Each row is a point. Each copy is the shape, with its points in the same order, turned, moved and blurred by noise. Some copies are also mirrored. Which?

Shape:
-29	28	27
-5	12	-52
-10	2	57
-28	9	-13
32	-33	29
-10	17	-50
20	77	66
27	-10	5
Copy 1:
3	50	-3
-44	-13	-48
20	28	24
-13	17	-34
14	-26	26
-45	-1	-45
-41	63	58
-11	-24	11
Copy 1 is: mirrored
Copy 2, 8 rows:
5	11	52
-34	34	-25
24	-31	43
-21	17	7
21	-48	-13
-28	48	-19
72	26	53
23	-16	-14
Copy 2 is: only turned

Shape:
40	-16	-25	16
36	-18	10	-16
33	29	8	13
-52	41	43	0
27	-21	14	-2
44	26	-44	19
14	94	2	-26
28	-30	29	-14
-63	22	-2	-8
Copy 1 (9 x 4):
33	-17	-13	10
-10	-32	1	-11
-18	5	-16	27
-50	65	15	-5
-13	-24	8	1
27	7	-65	27
-66	47	-69	-2
-16	-39	20	-13
-17	74	18	-46
Copy 1 is: mirrored
Copy 2 (9 x 4):
33	-8	29	-23
-3	18	11	-36
49	16	-16	-20
-9	7	-71	35
9	19	15	-28
75	-23	1	-24
51	1	-90	-39
-21	28	15	-21
-9	-40	-61	28
Copy 2 is: only turned

Shape (9 x 6):
3	-38	-12	-23	-10	42
51	-52	-22	9	-29	51
5	15	-31	-36	21	-18
7	-38	19	-38	10	28
-4	-13	-56	39	27	33
-12	-79	31	42	-49	-33
36	12	43	-34	-32	-22
-4	6	30	49	17	12
56	9	-33	14	27	-23
Copy 1 (9 x 6):
4	-46	27	7	30	21
-6	-23	12	26	47	72
44	-18	-16	-44	15	-7
41	-40	41	11	15	14
-33	17	24	-47	37	22
2	27	7	90	47	-22
67	-17	-29	36	-26	15
3	45	31	7	-23	6
43	33	-25	-39	30	40
Copy 1 is: only turned
Copy 2, 9 rows:
-27	-23	-7	-41	3	37
-30	-44	-64	-33	15	56
-47	-2	6	-12	28	-38
-8	-13	15	-21	28	39
-21	-75	-26	-39	-14	-29
17	-8	-38	56	-48	48
-4	51	-29	9	49	9
49	-29	-27	-8	7	-24
-37	-38	-44	12	47	-40
Copy 2 is: mirrored

Shape:
-40	19	33	-5	18	-15	-8	-24
11	8	22	17	6	-23	-26	55
12	17	-9	13	17	4	-10	-16
19	-73	-15	1	-35	-11	-17	10
21	29	-13	-28	-11	-10	15	8
7	24	-16	15	4	7	11	-20
5	3	17	17	-70	4	-12	-12
-22	7	20	14	11	8	-27	36
8	23	-10	5	16	22	-16	-21
19	12	11	22	5	-9	-17	-25
-47	28	-12	22	2	-8	27	-27
16	20	-13	14	12	-3	-23	-22
6	-95	39	7	10	3	-17	-6
3	29	-15	-2	-42	-13	-27	-18
Copy 1:
-45	-13	-12	-1	16	14	-16	48
8	4	27	-11	-7	-52	1	6
-8	-14	29	11	-3	23	-39	7
24	-11	-1	-20	33	4	33	-50
-10	19	-12	26	-6	0	-46	-16
-8	-6	16	22	-12	31	-27	2
-13	-22	-22	-9	-37	9	15	-31
13	-5	11	-20	-2	-23	-1	40
6	-28	18	4	-3	31	-45	10
-20	-30	29	-1	1	13	-27	-2
-26	-10	1	36	-6	36	-4	42
-15	-29	17	22	11	13	-39	-6
-4	-2	23	-74	52	23	44	-18
-10	-39	-22	24	-15	-7	-28	-22
Copy 1 is: only turned
Copy 2 (14 x 8):
-37	-32	6	-53	27	4	-21	31
28	-1	27	-27	-23	-6	26	26
-12	-8	2	-8	-5	-15	-30	-1
23	-12	-41	-14	-28	41	26	-45
-19	33	-15	3	9	-13	5	15
-18	-8	-5	11	4	-13	-36	15
-44	-45	-13	17	-18	-5	41	-8
8	-18	40	-19	-1	17	11	21
-31	-7	15	1	-1	-14	-34	-7
-16	-24	-8	-18	-19	-30	-20	1
-32	-33	-10	-9	24	14	-32	46
-24	-3	-3	-9	-15	-14	-33	0
43	-45	-12	-49	10	27	7	-63
-53	-6	-13	-5	-24	1	15	7
Copy 2 is: only turned
Copy 3:
-26	-1	28	4	-49	-28	-18	16
-6	-28	-1	9	40	-44	-9	14
-1	-7	1	17	-13	4	-26	-15
-3	-19	-21	2	19	14	76	-13
28	12	-33	-11	-11	-24	-16	-1
9	7	-19	30	-20	4	-24	-12
30	-1	-1	43	-13	-40	42	-29
-11	2	31	20	18	-34	-8	24
13	3	11	15	-11	13	-27	-17
-4	-22	0	23	-17	-9	-18	-23
-22	44	-11	36	-44	-13	-17	9
-3	-2	-4	8	-7	-3	-27	-31
-24	-64	19	6	-4	25	68	28
10	21	-2	9	-11	-37	5	-50
Copy 3 is: mirrored

Shape, 13 rows:
-28	-41	13	-3	42	-2	-14	-4	14
15	42	-32	-35	-43	15	-40	26	31
11	10	4	23	2	29	20	-18	-21
-40	-6	-27	12	-29	-6	-3	-15	-31
7	-23	44	-20	-26	64	-25	-16	6
15	-25	-26	42	20	62	-16	54	29
21	-20	3	-35	27	31	-31	-22	34
-4	47	40	-7	45	2	22	-1	-37
-64	-27	30	34	7	-28	-15	33	31
-3	-13	-43	45	-27	-19	23	56	37
-45	45	13	43	-31	6	-2	49	25
7	-37	45	14	14	-14	-58	15	-18
-12	-20	40	-21	31	49	25	5	-33
Copy 1 (13 x 9):
39	22	46	4	29	-25	-3	-4	-22
-40	-22	-19	47	4	26	0	44	16
23	30	-13	-5	-33	-21	29	-2	16
2	21	3	-4	23	-37	7	5	62
24	-18	30	56	-27	-24	56	-1	3
42	11	12	42	-52	-25	-52	37	-11
35	-5	3	49	20	-6	25	8	-41
-24	43	6	-41	-24	-15	41	-19	-31
15	38	95	-7	14	3	-25	8	21
29	5	14	-19	-16	22	-60	49	47
-31	45	49	2	-37	19	-13	43	45
11	-1	51	26	-1	-8	-14	-63	-6
20	1	31	-14	-29	-63	44	-2	-27
Copy 1 is: only turned
Copy 2:
15	3	3	5	13	-13	34	-15	-31
-55	-5	-66	48	-34	7	-18	-17	30
27	1	-5	-5	-28	42	3	9	22
-14	-7	6	-8	-17	-18	-6	40	28
29	17	-35	48	-62	18	25	21	-27
55	-38	-81	7	0	-3	13	-29	20
8	-9	-13	49	-35	9	17	-44	-32
-1	25	8	2	26	84	8	11	-2
4	43	-33	-17	35	-46	48	4	2
-12	-13	-68	-58	-7	-22	13	-22	50
-13	37	-69	0	22	2	33	19	67
28	49	-30	8	7	-16	-24	3	-47
27	-13	-11	6	-7	53	36	33	-39
Copy 2 is: mirrored

Shape:
-6	24	-14	-13	-23	-22	-52	42	-36
-20	-39	1	44	33	9	-21	-6	17
-7	-33	-25	-8	10	2	39	-30	25
30	-4	29	-15	-51	9	-29	31	-70
-11	-20	-34	47	35	68	-29	40	11
29	-23	-2	-52	-34	-5	-38	48	-17
-51	-52	-25	0	6	6	28	-1	19
37	28	44	-37	-48	-26	-9	-30	17
-27	2	50	-29	-14	-5	46	-20	30
-35	-18	-42	30	-17	38	12	-19	27
-3	-5	-22	40	54	58	3	32	19
26	36	35	-13	-38	-39	34	7	1
-16	-61	-39	49	10	9	28	12	34
5	19	7	-26	1	-27	38	-60	-10
Copy 1, 14 rows:
38	12	32	-1	14	25	66	15	-18
-31	-49	-1	-30	33	4	2	-29	-29
-52	-8	-27	1	2	-36	-14	6	-18
56	40	13	-8	-3	22	42	-38	30
10	-79	27	-11	68	-42	18	-31	-16
16	41	17	-4	37	9	51	13	41
-50	-9	-20	31	39	-16	1	-11	-36
9	37	3	-32	-33	39	-21	41	30
-36	37	11	9	-9	21	-59	6	-15
-1	-49	-30	25	23	-23	-17	8	-30
-7	-69	43	-18	43	-54	-4	-20	-16
-8	30	39	7	-59	22	-7	18	20
-60	-66	-16	23	26	-25	11	-22	-11
-17	35	-13	-23	-53	-17	-19	21	-35
Copy 1 is: only turned
Copy 2:
-18	-18	-56	7	-25	33	1	39	-42
-8	-16	-31	-44	29	-16	-16	-19	33
12	7	-1	1	1	-23	27	-63	15
-64	12	-48	30	17	3	27	52	-49
-57	-71	-8	-42	23	-3	-30	-30	9
-45	-4	-70	-3	-19	0	36	3	-66
-10	-8	-32	2	-20	-33	0	-53	43
7	58	1	-20	-16	-11	61	34	-51
-5	69	12	-5	-36	-42	9	-15	-2
-14	-43	13	-5	-14	-19	22	-29	44
-37	-48	14	-39	26	-11	-42	-40	-4
21	42	4	18	-16	-33	14	30	-60
5	-50	-24	-11	13	-56	-1	-50	31
34	55	16	21	3	11	27	-19	-8
Copy 2 is: mirrored
Copy 3, 14 rows:
-5	30	-26	-36	40	-9	-59	39	5
45	25	-22	-2	4	9	1	-53	-2
4	-9	38	5	-18	5	37	-19	-18
-19	23	-5	-44	13	12	-83	25	73
72	-16	-50	-46	0	9	8	-5	-8
-47	44	-10	-63	7	26	-37	27	14
26	12	38	-26	18	21	6	-42	-25
-95	14	6	20	31	5	-8	13	18
-34	6	42	36	37	63	22	-10	8
31	-33	14	-28	28	-1	18	-36	-15
72	-26	-53	-21	-13	23	15	-5	-10
-56	-12	6	39	18	38	-45	30	-2
18	-24	5	-23	-27	22	6	-63	-43
-27	-3	45	56	-4	0	-2	24	14
Copy 3 is: mirrored
Copy 4:
12	-18	2	8	-23	26	49	16	-64
-5	28	-31	20	11	4	7	60	32
21	3	-26	-15	12	-27	-36	4	32
27	12	-38	0	11	51	66	-32	-58
13	4	-90	35	-31	-3	20	76	10
23	-4	-19	-15	-12	-16	76	-24	-43
16	-27	-33	-25	29	-19	-12	42	35
-9	8	18	23	-7	14	16	-82	-4
-21	-22	-9	-25	9	24	-13	-43	51
24	-33	-49	36	16	-13	-30	34	22
-2	12	-88	15	-45	1	-5	61	20
-34	-2	-5	-13	-3	26	-12	-61	-29
-6	4	-62	1	34	-39	-25	57	17
24	17	16	-16	-4	26	-49	-39	12
Copy 4 is: only turned

Shape (14 x 11):
0	-9	18	-9	32	-25	23	19	-32	3	-22
26	37	1	9	-1	-26	5	23	14	-2	3
13	-33	10	5	29	-41	-4	-26	-2	-24	-27
20	21	-4	-11	-17	16	-12	3	4	10	-29
14	-27	33	-7	8	-28	-3	5	-37	-23	-5
-41	-10	2	11	10	-38	2	44	-44	20	-47
7	-48	-13	5	24	-24	-12	23	-36	-43	-8
26	-75	18	-15	6	-44	11	28	-22	-18	-28
-22	14	3	-30	-4	-2	-5	16	36	4	13
-15	40	26	16	-39	1	-17	11	25	14	5
0	32	33	9	2	37	-12	19	23	19	2
14	56	29	-31	-23	12	-12	-9	9	-26	-7
11	34	28	-14	7	-11	-46	27	31	-1	-12
18	-44	1	-17	19	-42	-17	1	-45	11	3
Copy 1:
-3	1	-14	5	-21	-13	0	-48	-23	36	-31
10	-28	-3	-17	-27	30	13	-13	9	-13	-33
25	-5	-15	-3	-8	-38	-4	-55	34	23	-13
-15	-11	25	28	-5	18	11	-15	22	-6	-23
-3	-10	-4	-10	-13	-22	-5	-70	-10	12	3
-18	-7	-27	22	-13	-40	46	-39	-42	20	-49
7	-7	-37	7	-22	-17	30	-75	8	27	24
-36	-9	-44	-10	0	-23	4	-95	19	31	-9
5	-13	-31	19	11	27	-11	6	-3	-19	-14
-10	-22	17	-9	11	6	13	21	-8	-42	-20
-7	-22	25	-4	17	28	3	25	-12	8	-10
18	-5	43	9	12	38	-11	-24	-2	-39	-15
18	-59	9	12	28	25	6	-16	-4	-10	-23
-19	-31	-24	18	-41	-37	-11	-63	6	24	2
Copy 1 is: only turned
Copy 2, 14 rows:
14	-7	29	-5	6	-19	36	-3	21	-24	29
1	-11	-20	-20	-32	-23	3	22	15	16	14
29	-14	38	8	27	-4	0	42	-6	0	14
0	7	-33	-36	5	26	-2	4	4	8	14
-5	-33	29	7	34	-18	1	7	4	-23	21
53	4	18	-20	-10	-14	3	-16	29	-71	30
28	-52	19	33	15	0	9	13	-11	-37	31
38	-51	12	27	57	-22	5	12	29	-24	30
8	16	-18	-6	-15	-21	-5	-24	-22	25	15
-14	28	-37	-27	-23	-23	-34	-3	-5	-6	-10
-20	20	-38	-36	-6	-16	14	-6	-21	-3	-13
-46	10	-12	-36	-1	6	-22	-3	-14	27	36
1	-16	-23	-59	-11	-30	-13	2	-28	11	18
33	-48	39	10	25	8	4	-12	16	-16	-8
Copy 2 is: only turned

Shape (16 x 12):
-25	55	30	-26	-9	-23	-60	-21	19	-9	-21	33
-29	32	-12	-7	76	66	14	3	-6	-4	10	-19
20	-26	-32	68	-3	76	38	-6	66	38	14	-5
1	20	-25	-7	20	36	27	26	-17	-1	-26	36
-35	11	-38	-11	22	21	11	42	-2	19	-22	-4
-26	27	26	-22	-70	-9	-27	-74	51	7	31	40
3	-6	-23	-52	49	45	-10	40	4	-38	-17	1
-1	10	-22	-4	9	34	18	-2	-44	-12	-4	-37
-2	-58	-61	32	20	72	-7	-23	8	48	6	13
19	-4	-8	-35	39	34	25	30	-21	-13	1	12
-2	4	-13	13	12	30	-33	55	-17	-27	21	8
-9	8	-22	0	45	-2	7	22	-22	-20	27	48
-73	-13	44	-1	-50	-2	-8	-37	37	-17	7	39
-21	8	70	4	-18	18	-25	-37	8	15	-20	32
-39	34	11	2	-50	32	-30	-41	15	-40	-10	67
-32	17	35	10	-22	-35	-27	-75	40	-42	-33	23
Copy 1:
13	-5	-3	-12	-28	32	6	67	-14	-1	14	48
-14	-18	40	-31	22	-26	71	7	-1	-31	38	-52
17	-13	-64	19	13	-57	41	-58	13	45	62	-61
7	18	-5	3	3	0	81	16	-28	4	-6	-49
10	21	10	-16	29	-33	35	29	-25	8	-10	-52
4	16	-51	-32	-60	7	-6	1	25	14	24	78
-20	-21	-25	-33	32	-13	73	43	-53	-39	-9	-41
-16	-2	14	7	-19	-26	33	-14	-24	-42	-14	-52
29	26	-54	3	59	-20	35	-61	-1	-18	41	-49
-22	-19	-7	-17	14	-4	81	2	-29	-16	-28	-43
9	-26	5	10	18	-33	55	3	-73	-13	-2	-2
-30	10	17	12	33	2	78	1	-32	7	-11	6
-28	28	-29	-51	-38	15	-15	-6	-37	37	44	42
17	-18	-12	-32	-39	56	4	-9	-18	12	33	12
9	45	-28	-9	-65	19	41	24	-37	-2	50	43
-42	9	-33	5	-51	46	-26	41	-5	4	52	34
Copy 1 is: only turned
Copy 2 (16 x 12):
-18	22	-43	-10	-14	-8	38	55	-6	-16	31	51
10	95	16	-18	-43	4	4	-66	45	-6	32	19
-2	-49	26	-12	-49	-21	-21	-90	5	0	40	-48
27	14	-9	9	-25	8	-17	-30	69	-10	-3	23
4	41	7	31	-24	-18	-12	-29	63	-28	9	12
-56	-24	-32	-64	2	8	63	49	-12	-29	31	-8
41	64	15	-9	-68	-3	-19	-1	41	-22	-11	18
-17	59	3	6	-25	23	-1	-40	24	7	-35	4
-41	-18	44	-16	-37	26	-61	-70	20	-31	35	11
39	42	20	-22	-28	7	-21	-24	52	-5	-18	18
23	40	-17	-12	-11	-34	-40	-33	4	-30	-15	31
30	41	-24	-29	26	14	-39	-10	46	-12	21	24
-18	-3	0	-17	20	21	50	31	-28	-66	33	-16
-3	-12	8	-23	2	29	57	9	-24	-19	28	43
-11	-10	-60	-26	-20	40	44	5	-8	-68	23	16
-16	13	-40	5	-6	46	44	56	-45	-2	51	-10
Copy 2 is: mirrored
